Each row is a point. The window is the flat piece filled in between its corners: a triangle in 3 columns, a solid with four corners in 4, and so on. A path goes straight from each point to the next, and from the last back to the first. After which points does the path pass through the window?

Window (3 x 3)
[[1.9, 3.6, 2.0],
[3.4, 0.2, 1.1],
[-2.0, -4.5, -3.0]]
Path:
(1): [-0.1, -2.5, 1.6]
(2): [2.0, 0.5, -4.5]
(3): [4.2, 3.4, 0.3]
(4): [3.1, 0.9, 6.2]
(5): [-2.3, -2.7, 1.0]
(6): [0.6, 1.6, -3.8]
(7): [3.5, 3.6, 0.3]
(8): [0.3, 2.6, 3.1]
Through the window after points: 1, 7

Window (6 x 6)
[[-2.9, -2.2, -0.5, -2.2, -4.4, -2.4],
[-3.9, 3.1, -2.6, -1.0, -3.9, -2.7],
[1.9, 2.1, 2.2, 2.5, -0.8, 0.7],
[-1.5, -3.1, 3.8, -0.7, 5.7, -1.0],
[2.5, -2.9, -0.3, 0.9, 4.7, -0.5],
[0.5, -4.3, 2.5, 5.2, 6.2, -0.3]]
Path:
(1): [3.2, -4.0, 2.3, 4.7, 4.6, -5.5]
(2): [0.3, -0.3, 0.9, 2.5, 0.7, -4.5]
(3): [-2.3, -1.1, 0.1, 1.3, 1.8, 0.2]
(4): [-1.9, -4.6, 1.8, 2.6, 4.5, 4.2]
(5): [1.1, -2.6, 3.4, 1.4, 4.2, -3.2]
(6): [4.0, -0.6, 1.1, 3.2, 4.7, -5.7]
(7): [-1.8, -0.6, 0.7, 1.4, 2.8, 2.4]
(8): [1.4, -1.8, 0.6, 0.7, 4.6, 4.0]
(9): [-0.3, -0.7, 2.2, 3.1, 3.7, -4.2]
(10): [-1.2, -2.5, 0.0, -0.8, -0.6, -5.7]
(11): [-4.1, -1.7, -1.9, -0.8, 0.4, 2.3]
(12): [-1.2, -1.1, 0.6, 0.7, 1.3, 0.4]
(13): [0.8, 0.4, 1.7, 4.5, 1.8, -5.3]
(14): [-0.3, 0.7, 1.6, 1.0, -0.4, -4.8]
(15): [-2.3, 0.0, -1.1, 0.6, -1.1, 0.5]
(16): [-1.2, -3.5, 2.1, 4.1, 5.5, 2.1]
Through the window after points: 2, 12, 14, 16

Window (9 x 9)
[[-1.4, -0.5, 2.8, 4.5, 3.9, -2.2, 1.6, -5.6, 0.5],
[1.0, 1.1, 1.2, 6.6, 0.5, -6.9, 1.5, -1.0, 0.3],
[-2.0, -1.4, 0.6, 0.2, 0.9, -7.4, 2.0, -4.1, -1.6],
[1.9, -1.9, 2.5, 3.7, -0.6, -2.7, 2.1, -4.0, -4.9],
[3.6, 1.2, -0.6, -4.5, 3.9, 6.5, -1.5, 4.8, -0.2],
[-0.9, -4.2, -1.5, 4.6, -1.5, -3.2, 0.3, -4.1, 0.7],
[0.5, -3.5, 2.3, -1.4, 5.3, 3.2, -3.8, 5.4, -2.5],
[-3.1, -1.4, -1.9, 5.8, 2.0, -4.1, 4.9, -2.7, -3.3],
[-2.3, 1.2, 3.3, -2.9, 0.4, 6.3, -2.8, 5.5, -1.5]]
Path:
(1): [2.2, -4.3, 3.4, 3.4, 1.0, -4.1, 5.3, -1.4, 0.7]
(2): [0.9, -3.4, 4.2, 0.5, 1.6, 0.2, 3.8, 0.5, -0.5]
(3): [-0.8, 0.9, 0.1, 0.8, 1.4, 1.3, -3.4, 1.8, -2.0]
(4): [0.5, 0.1, 0.3, 2.7, 1.9, -1.8, -1.2, -2.1, -1.9]
(5): [1.3, -2.0, 2.7, 1.0, 0.4, -1.1, 1.0, -1.1, -0.2]
(6): [-1.1, -2.0, 2.9, 0.6, 1.2, -1.5, 6.0, 0.4, 2.7]
(7): [1.0, 1.9, -1.8, 1.3, 1.6, -2.2, -2.6, -3.3, -3.3]
(8): [0.8, -0.6, -1.5, 2.5, 1.9, -0.1, -0.7, -0.1, -2.1]
(9): [0.3, -0.9, 5.0, 3.1, 1.3, 0.4, 3.3, 1.3, 2.3]
(10): [-1.7, -2.2, 2.7, 3.4, 2.9, -2.8, 2.7, -4.0, 0.7]
(11): [1.1, 3.1, 1.1, 5.1, 2.5, -1.5, -1.7, -3.1, -1.9]
(12): [-2.0, 0.7, -1.9, 2.9, 3.3, -0.3, -2.7, -3.1, -3.5]
Through the window after points: 2, 10
